Each wall is flat, endless, passes through zero and stands at right angles to its row. A trip goes straight from one point to another. List the walls that it crosses, first one first.

Walls:
(1): [-0.19 -0.23]
(2): [ 0.29 -0.02]
(3): [-0.26 -0.42]
(4): [1.04 0.05]
(5): [ 0.07 -0.21]
(6): [0.60 0.03]
(7): [0.49 0.19]
Trips:
[0.13 1.08] to [0.16 0.19] => none
[0.37 0.09] to [0.42 0.23] => 5
[0.10 0.36] to [0.73 0.05] => 5

Walls:
(1): [-0.64  0.11  0.00  0.42 -0.35  0.47]
(2): [ 0.33  0.25  0.08 -0.03  0.13 -0.30]
(3): [ 0.18 -0.13  0.56 -0.28  0.42 -0.42]
(4): [ 0.57  0.53 -0.05  0.04 -0.82  0.00]
(5): [-0.88  0.08  0.15  0.61 -0.53 -0.41]
(6): [-0.03 -0.26 -0.14  0.03 -0.31  0.29]
(7): [-0.33 -0.56  0.14  0.03 -0.21  0.08]
Trips:
[ 0.32  0.10  0.07  0.42 -0.02 -0.15] to [ 0.64  0.21  0.08  0.38  0.28 -0.02] => 5
[ 0.43 -0.01  0.23  0.36 -0.01  0.20] to [-0.03  0.42  0.24 -0.14  0.55 -0.12] => 6, 4

Walls:
(1): [ 0.29 -0.64  0.61  0.13 -0.75 -0.40  0.06 -0.39  0.25  0.51 -0.31]
(2): [-0.11 -0.25  0.06  0.20  0.14 -0.35  0.50  0.17 -0.33 -0.12 -0.27]
(3): [ 0.17 -0.10  0.51 -0.05 -0.32  0.64  0.43 -0.15 -0.09 -0.43 -0.30]
(4): [ 0.31 -0.05 -0.50 -0.50 -0.53  0.03  0.00  0.86 -0.39  0.04 -0.15]
Trips:
[ 0.12  0.29  0.03 -0.13  0.47  0.29 -0.05  0.01  0.05  0.95  0.33] to [ 0.09  0.54 -0.08  0.20  0.42 -0.26 -0.84 -0.17  0.23 -0.13 -0.17] => none
[-0.64  0.12 -0.37  0.17 -0.31 -0.82  0.45  0.24  0.32  0.09  0.07] to [-0.01  0.51 -0.28 -0.19 -0.13  0.09  0.46  0.52  0.16  0.07  0.43] => 1, 2
[ 0.63  0.36 -0.04 -0.56  0.45  0.24 -0.28 -0.27  0.37 -0.70  0.14] to [-0.06  1.06  0.64 -0.77 -0.19  0.02  0.79 -0.31 -0.04 -0.49 -0.07] => 2
[ 0.02 -0.14  0.40  0.02  0.03 -0.84  0.41  0.03 -0.16  0.19 -0.17] to [ 0.57  0.96 -0.50  0.28 -0.32  0.38  0.16  0.26 -0.35 -0.35 -0.76] => 4, 3, 1
[ 0.17 -0.27 -0.79  0.28  0.14  0.16 -0.30  0.03  0.30 -0.50 -0.39] to [-0.41  0.24  0.31 -0.27 -0.22  0.29  0.11  0.20 -0.41  0.09  0.26] => 3
[-0.23  0.22 -0.15 -0.26  0.16  0.87 -0.29 -0.13 -0.01  0.08  0.20] to [-0.01  0.23  0.11  0.02 -0.56 -0.28  0.40  0.11  0.66 -0.12 -0.17] => 4, 1, 2
[-0.08 -0.24  0.03  0.39 -0.19 -0.56  0.17 -0.21 -0.08 -0.07  0.57] to [ 0.20 -0.46 -0.11 -0.24  0.20 -0.12  0.06  0.65  0.42  0.08 -0.27] => 4
